Each point is reached from the start by the listed moves, each made once or not at all, plus a little noise. Say if it took an odd or an even number of moves. Then give how often each move was made.
In the rows, 128 means zero.

Moves:
(1): [208 122  99  52 117 118]
(2): [123 177 118 123 133 106]
(3): [143 124 169 137 119  88]
Start: [104 108 110 143 157 117]
Points:
[126 100 157 163 150  79] => odd (0, 0, 1)
[100 153 101 142 165  90] => odd (0, 1, 0)
[199 150  98  71 144  46] => odd (1, 1, 1)

Moves:
(1): [147 105 119 143 143 104 130 147 159 143 130 160]
(2): [123 185 111  95 137 129 135 101 127 113 142 156]
(3): [151 120 168 112 116  94 119 127 123 108 107 130]
(4): [127 166 182 185 173 121 152 143 123 113 160  91]
(5): [ 92 108 124 118 176  75 132 128  74 155 124 156]
(6): [137 130 148 138 142 176 121 123 107 148 125 156]
(7): [118 121 160  99  94 130 179 147 105 179 133 126]
(8): [108 159 123 112 107 132 124 195 166 133  97 135]
(9): [ 84  85 119 106 132 162 144  95 179 114 166 117]
(10): [136 140 129 125 131 115 112  98 150 177 108 101]
(11): [143 121 130  94 126 121 104 142 128 132 173 118]
(12): [ 96 146 109 139 109 122 101 133 120 143 141 156]
Start: [155  88 148 136 135 172 125 124 142 160 135  95]
Points:
[109 221 191  95 111 157 157 220 147 206 213 109] => even (0, 1, 0, 1, 0, 0, 1, 1, 0, 0, 1, 1)
[167 133 175  50 190  93  79 164 151 241 116 181] => even (1, 1, 1, 0, 1, 1, 0, 1, 0, 1, 1, 0)
[125 136 239 128 160 175 164  82 181 249 200 136] => odd (1, 1, 1, 1, 0, 1, 1, 0, 1, 1, 0, 1)

Moves:
(1): [164 117 118 118 133 114 114 132 121 114 122 126 128 133 123 129 127 138
 134 113 124 124 133 125 142 116 117]
(2): [118 177 137 118 137 130 124 132 123 128 126 116 130 133 132 119 131 149
 142 131 110 137 128 118 114 148 122]
(3): [132 124 173 148 120 125 126 134 127 138 145 119 152 126 126 131 125 123
 122 117 100 137 122 134 134 136 110]
(4): [136 138 107 168 134 115 125 112 133 131 121 129 122 139 120 149 122 125
 136 118 125 140 119 115 133 126 120]
(5): [132 136 134 140 167 128 127 133 124 128 109 122 124 127 140 135 130 121
 109 119 118 106 124 138 111 120 120]
(6): [139 124 127 121 135 145 112 123 132 133 119 124 124 132 134 124 126 123
 135 131 141 142 124 132 124 129 127]
(7): [133 131 132 130 124 139 159 118 131 145 130 115 123 108 127 137 125 134
 127 122 134 126 131 134 138 134 120]
(8): [141 129 123 146 118 137 129 153 131 128 121 126 117 128 123 126 135 130
 129 132 138 131 129 124 127 134 118]
(9): [122 138 128 115 123 113 139 139 156 127 116 144 142 119 149 148 125 130
 117 123 137 119 120 134 130 141 119]
(10): [144 119 116 125 126 110 114 128 125 160 128 130 135 115 116 108 128 123
 128 117 124 130 117 128 127 113 135]
(11): [140 122 121 126 147 126 137 138 154 123 166 138 118 119 114  95 139 119
 131 131 125 139 121 113 121 149 134]
(12): [121 130 140 140 145 133 130 120  95 112 118 171 137 123 142 134 123 128
 131 114 146 147 117 121 113 136 121]
(13): [139 120 118 119 132 146 148 138 133 128 127 134 159 133 123 121 118 130
 128 135 121 132 123 130 120 123 135]
(14): [129 116 135 114 135 123 134 130 117 143 135 134 122 149 127 132 121 125
 127 131 122 141 123 122 131 133 125]
(15): [133 125 106 136 127 120 131 120 117 146 146 114 147 123 156 137 138 115
 121 129 146 115 135 141 118 140 122]
(16): [121 138 134 123 131 134 124 138 130 129 132 135 140 121 117 157 138 125
 128 137 126 132 125 139 127 131 117]
(17): [128 116 128 127 126 132 130 118 128 120 127 133 135 135 133 115 162 130
 128 133 133 127 115 126 133 125 121]
(18): [113 113 128 131 139 125 124 133 134 137 129 120 139 120 133 128 124 153
 113 130 128 130 130 114 128 138 143]
(19): [122 110 118 132 132 113 123 124 127 122 121 131 114 120 129 124 128 138
 173 132 117 120 144 129 121 131 117]
(20): [131 131 141 133 122 122 133 123 125 124 127 137 128 132 131 127 127 132
 123 153 139 133 137 130 137 115 129]
(21): [119 124 133 134 140 131 132 129 128 126 124 112 138 138 108 119 115 121
 151 107 164 130 123 125 144 119 131]
(22): [126 119 130 125 130 112 136 127 123 118 115 117 127 131 125 125 127 125
 128 128 132 163 132 125 123 126 142]
(23): [128 132 131 128 118 130 127 118 133 139 124 133 134 145 121 131 131 130
 127 106 131 127 170 128 114 121 124]
(24): [132 133 127 131 128 131 126 130 130 130 141 131 119 134 105 124 123 150
 129 118 135 133 115 166 130 125 130]
Start: [114 148 134 113 154 102 159 128 118 122 129 145 119 111 142 119 146 118
 143 130 130  99 128 138 159 126 149]
Points:
[153 188 106 149 226  87 158 133 109 135 115 121 185 124 168 169 151 158
 124 144 114  99 126 136 140 129 121] => odd (1, 1, 0, 1, 1, 0, 0, 0, 0, 0, 0, 0, 1, 0, 1, 1, 0, 1, 0, 1, 0, 0, 0, 0)
[146 166 108 101 168  79 120 124 108 172 156 132 173 117 124 116 197 180
 140  90 135 103 143 170 141 130 131] => odd (1, 1, 0, 0, 0, 0, 0, 0, 0, 1, 0, 0, 0, 0, 1, 1, 1, 1, 0, 0, 0, 0, 1, 1)
[178 175 109 124 173  77 132 142 138 169  96 148 133 173  93 109 157 158
 184  52 178 146 109 146 171 120 100] => even (1, 1, 0, 1, 0, 1, 0, 1, 1, 1, 0, 0, 0, 1, 0, 0, 1, 0, 0, 0, 1, 0, 1, 1)
[170  96 148 188 249  61 228 160 123 129 144 174 191 109 132 155 159 148
 165  92 183 164  89 163 160 163  79] => even (1, 0, 1, 1, 1, 0, 1, 1, 1, 0, 1, 1, 1, 1, 1, 1, 1, 1, 1, 1, 1, 1, 0, 1)
[157  83 160 126 180  61 163 162 153 144 161 145 168 143 120 115 184 151
 182 103 191 167 152 167 164 163 100] => odd (1, 0, 1, 0, 0, 1, 0, 1, 1, 0, 1, 0, 0, 1, 1, 1, 1, 1, 1, 1, 1, 1, 1, 1)
[118 160 199 154 200 122 211 162 120 174 123 110 157 140 101 109 114 191
 177 101 125 117 164 164 143 140 109] => odd (0, 1, 1, 0, 1, 0, 1, 1, 0, 0, 0, 0, 1, 1, 0, 0, 0, 1, 1, 1, 1, 0, 1, 1)

Moves:
(1): [149 126 140 126 128 120 124 117 139 131 120 138 129 122 132 137 136 129
 120 140 140 150 129 149 120 123 123]
(2): [125 136 128 133 121 132 120 125 127 119 133 127 135 135 117 123 129 121
 126 134 130 125 123 145 137 137 138]
(3): [124 115 155 130 128 132 130 132 124 130 129 119 132 144 125 144 136 120
 104 121 145 126 134 130 132 127 119]
(4): [148 128 132 144 121 150 128 130 136 129 137 120 125 132 138 133 121 123
 122 122 135 125 118 125 125 131 130]
(5): [131 130 117 125 156 140 126 125 127 135 132 129 120 124 117 125 134 123
 130 122 123 129 126 126 119 118 121]
(6): [137 119 124 108 136 154 125 133 138 129 130 113 130 119 129 125 127 127
 150 129 132 117 132 130 129 121 130]
(7): [131 117 136 133 128 121 149 128 135 126 130 142 147 108 109 127 121 137
 132 115 130 118 123 119 118 129 120]
(8): [134 140 127 135 140 128 122 158 130 132 118 143 133 128 116 132 145 134
 141 123 122 137 144 134 126 112 121]
(9): [122 143 138 140 134 114 118 129 155 137 119 124 125 132 136 135 130 114
 124 126 133 127 124 124 135 136 132]
(10): [123 139 143 118 113 115 128 122 126 134 139 143 104 120 121 137 122 111
 115 130 133 131 134 127 141 115 139]
(11): [130 119 136 128 119 116 116 134 134 117 145 117 140 125 114 130 136 132
 136 143 125 151 106 114 116 130 120]
(12): [107 116 140 130 153 144 110 139 138 123 130 155 123 116 140 127 111 141
 129 141 113 136 125 135 116 105 121]
(13): [129 140 116 131 120 134 105 131 133 144 127 124 153 129 122 134 119 132
 116 139 122 129 143 125 110 122 129]
(14): [127 121 124 111 124 136 125 129 139 147 134 139 135 148 132 149 134 125
 124 126 110 136 123 129 132 120 128]
(15): [119 125 141 110 142 121 144 148 125 155 142 140 148 120 150 110 140 121
 122 116 126 142 128 133 110 128 130]
(16): [118 128 123 109 116 136 131 130 123 118 141 138 137 105 139 152 160 124
 117 143 127 120 130 106 119 141 151]
(17): [128 114 139 135 124 130 123 119 131 141 133 130 120 129 124 111 146 136
 123 122 118 138 136 139 140 137 135]
(18): [126 164 125 136 140 123 131 127 125 130 129 115 122 137 118 126 126 171
 144 118 127 126 122 131 115 120 130]
(19): [138 110 141 135 129 111 121 126 116 132 131 132 134 132 143 148 118 109
 138 121 136 103 120 121 136 128 149]
(20): [127 132 142 141 110 134 143 120 132 123 116 122 124 144 110 107 136 125
 132 152 127 112 119 118 106 133 138]
(21): [108 125 115 126 123 134 125 133 127 142 130 136 128 125 128 134 140 130
 135 131 143 130 126 126 132 117 129]
(22): [121 126 141 138 125 143 130 116 116 123 119 118 124 133 120 146 114 120
 133 135 127 150 130 131 140 134 143]
(23): [122 132 143 144 125 113 147 120 127 121 156 138 127 139 136 129 122 129
 131 148 125 132 151 127 138 133 121]
(24): [134 105 125 134 131 135 143 146 140 129 131 118 127 132 114 145 125 133
 114 144 124 127 124 150 116 132 140]
Start: [127 123 148 114 149 151 130 124 139 136 145 150 117 109 140 114 130 119
 112 133 147 125 111 135 140  91 102]
Points:
[ 99  96 216  99 150 196 138 140 214 212 175 204 119  94 152  97 152 103
 109 136 139 127  96 130 115  59 124] => odd (0, 0, 0, 1, 0, 1, 1, 0, 1, 1, 0, 1, 0, 1, 1, 0, 1, 0, 0, 1, 1, 0, 0, 0)
[118  83 202 130 180 184 131 200 186 165 226 209 202  74 122 177 182 128
  66 195 160 181 124 155  55  59 100] => odd (1, 1, 1, 1, 1, 0, 1, 1, 0, 0, 1, 1, 1, 0, 1, 1, 0, 0, 0, 0, 1, 0, 1, 1)
[ 99 101 230 174 156 213 136 136 186 161 175 133 121 183 133 194 107 117
 125 186 158 108  90 160 137  74 159] => even (0, 1, 1, 1, 0, 1, 0, 0, 1, 0, 0, 1, 0, 1, 0, 0, 0, 1, 1, 1, 1, 1, 1, 1)
[112 161 217 134 103 186 157 104 122 125 162 125  90 129 120 166 148 116
  82 152 173 115 105 105 121  97 159] => odd (0, 0, 1, 1, 0, 0, 0, 0, 0, 1, 0, 0, 0, 0, 0, 1, 0, 1, 0, 1, 0, 1, 0, 0)
[120  61 208  74 157 213 134 166 161 173 194 181 125  87 187 205 120  72
  92 157 128 137  94 139 128  69 183] => even (0, 0, 0, 1, 0, 1, 0, 0, 0, 1, 0, 1, 0, 1, 1, 1, 0, 0, 1, 0, 0, 1, 0, 1)
[ 98 144 189 144 210 151 133 145 165 150 177 213 138 105 138 200 135 140
 146 147 110 127 124 112 125  62 128] => odd (0, 0, 0, 0, 1, 0, 1, 1, 1, 0, 0, 1, 0, 1, 0, 1, 0, 1, 1, 0, 0, 1, 1, 0)
[141 128 168  83 188 183 130 151 206 195 179 143 191  79 107 192 165 145
 109 168 129 183  85 138  56  85 135] => odd (1, 0, 0, 0, 1, 1, 1, 0, 1, 0, 1, 0, 1, 1, 1, 1, 0, 1, 0, 0, 0, 1, 0, 1)
[137  99 162 118 169 188 142 187 174 210 249 177 203  97 112 169 198 151
 133 155 127 140 112 141  83  73 152] => odd (0, 1, 0, 1, 1, 1, 1, 1, 0, 0, 1, 0, 1, 1, 1, 1, 1, 1, 1, 0, 1, 0, 1, 1)
[175 154 211 139 192 173 125 134 198 176 153 163  97  97  99 141 167 137
 111  94 180 143 127 160 133  50  95] => odd (1, 0, 1, 1, 1, 1, 1, 1, 1, 1, 0, 0, 0, 0, 0, 0, 1, 1, 0, 0, 0, 0, 0, 0)
[151  72 209  88 138 157 174 126 177 208 218 206 163  88 124 163 180  91
  84 186 127 116 139 142  82  84 162] => even (1, 0, 0, 0, 1, 1, 1, 0, 0, 1, 0, 0, 1, 1, 1, 1, 1, 0, 1, 1, 0, 0, 1, 1)
